Each row is a point. Each copy is the shape, with its points in the same order, turned, moved and blurred by noise. Some copies are also mirrored. Which?

Shape (5 x 2):
[[  5  -8]
 [-31  40]
 [ 21  -3]
 [ 25  -7]
 [  7 -11]]
Copy 1:
[[ -6 -11]
 [-12  47]
 [ 10 -17]
 [  9 -23]
 [ -6 -17]]
Copy 1 is: only turned
Copy 2 (5 x 2):
[[ -7  14]
 [ 16 -39]
 [  5  28]
 [  2  32]
 [ -8  18]]
Copy 2 is: mirrored
Copy 3 (5 x 2):
[[ -7   0]
 [  2  60]
 [  9  -8]
 [  9 -14]
 [ -7  -4]]
Copy 3 is: only turned
Copy 4, 5 rows:
[[ 15   4]
 [-46   4]
 [ 22  21]
 [ 27  22]
 [ 17   4]]
Copy 4 is: only turned

Shape, 10 rows:
[[  3  -8   1  -7]
 [ 38 -26  17  13]
 [ 22 -18  15  24]
 [  4 -13  28   3]
 [-14 -20   8  -3]
 [ 19  34  -4   6]
 [-48 -14 -24 -18]
 [ -9  26 -26  13]
 [-31  10 -19  -7]
 [-20  -9 -20 -22]]
Copy 1 (10 x 4):
[[  3  -4 -11  -4]
 [ 53 -15  -6  10]
 [ 38 -17   5  23]
 [ 19 -15 -18  27]
 [ -7 -19 -21   8]
 [ 13  45  -1   7]
 [-47 -21 -13 -10]
 [-21  17   9   4]
 [-35   2  -7   2]
 [-26 -14 -22 -16]]
Copy 1 is: mirrored
Copy 2:
[[  3  -1 -12   8]
 [ 46  -8 -26   7]
 [ 39 -10 -12  21]
 [ 21 -23  -3   4]
 [ -4 -22 -13  19]
 [ 15  31  16   8]
 [-52 -11 -11  26]
 [-11  32  12  33]
 [-33   6   3  25]
 [-32   0 -16  13]]
Copy 2 is: only turned
Copy 3 (10 x 4):
[[  9  -9  -1  -4]
 [ 34 -18 -13  33]
 [ 17  -6  -9  34]
 [ 23  -6  19  19]
 [  2 -21  17   4]
 [  6  30 -19  -5]
 [-38 -28  22 -29]
 [-28  17 -17 -11]
 [-26  -3   8 -23]
 [-15 -23   4 -26]]
Copy 3 is: only turned
Copy 4 (10 x 4):
[[  7 -11   0   6]
 [ -4 -21 -25 -34]
 [-11 -14 -27 -21]
 [-12 -19   7 -11]
 [ -2 -27   4  14]
 [  8  34  -9  -1]
 [ 12 -27  10  60]
 [  4  24 -10  36]
 [  6   0   5  44]
 [ 23 -17   3  34]]
Copy 4 is: mirrored

Shape (14 x 8):
[[-28  15 -16 -26  10 -34 -12 -17]
 [ -4   3  29 -21   9 -11 -40  19]
 [-12  41 -15 -22   6  -1 -13 -30]
 [ 22  28 -34  -5  25 -20  -1 -25]
 [-29  11 -17  -2  -7 -12  12 -45]
 [-22  15 -22  17  -6  -9   5  16]
 [  4  18 -20  -5  -1 -19  -3 -14]
 [ -8  11  41  35  21   0  -4  18]
 [ -8 -13  38  -1  13  13  20  39]
 [-33  -5  33  12  12  35   0  23]
 [-11  -9   0  25  21  14   2  36]
 [-36  39 -15   9   6   9  28  -8]
 [ 25  20   7 -23 -24 -17 -27  -2]
 [ -5 -13  20  22  12  29 -10  22]]
Copy 1, 14 rows:
[[ 14  20   5 -32   4 -11 -36 -24]
 [  7  19  46 -26  -5  34 -43   6]
 [ 10   5 -19 -37  -5  21 -35 -35]
 [ 29 -11 -14 -23  30  17  -1 -20]
 [  0  15 -19  -2  -8 -17 -12 -42]
 [ -6  18 -15   5   6 -10 -36  10]
 [ 20  10 -11 -16   7   5 -14 -11]
 [-20  26  35  21  14  43 -22   3]
 [-46  23  42  -7  10  17  -8  28]
 [-60  11  31   9  -6  26 -32  12]
 [-25   1  29  19  17  12 -28  29]
 [-40  14 -32  -4  17   4 -29 -21]
 [ 31  27   2 -33 -16  29 -17  10]
 [-26  -8  35  11  -6  28 -19  20]]
Copy 1 is: only turned
Copy 2, 14 rows:
[[ -3   0 -42 -25  -6 -43 -13  -6]
 [ 25 -16   3  -3  -1 -24 -18 -47]
 [ 12  27 -46 -16  -6 -19 -30   0]
 [ 22  -4 -37  -5   0 -29 -36  40]
 [ -6  31 -31 -29 -28 -29   0  19]
 [-16  -7 -29  20 -33 -17  -2   1]
 [ 12  -5 -30 -10 -22 -21 -21  13]
 [ 28  10  13  41 -15 -26  12 -18]
 [ 16 -16   9  22  -1   9  38 -26]
 [ -4  19  16  27  -4   8  19 -33]
 [-10 -12   8  41  -8  -4   4  -6]
 [ -8  32 -50  19 -17  -8  11  11]
 [ 41 -16 -21 -21 -30  -7 -35 -18]
 [  3   1  27  30  -9   4   0 -15]]
Copy 2 is: mirrored
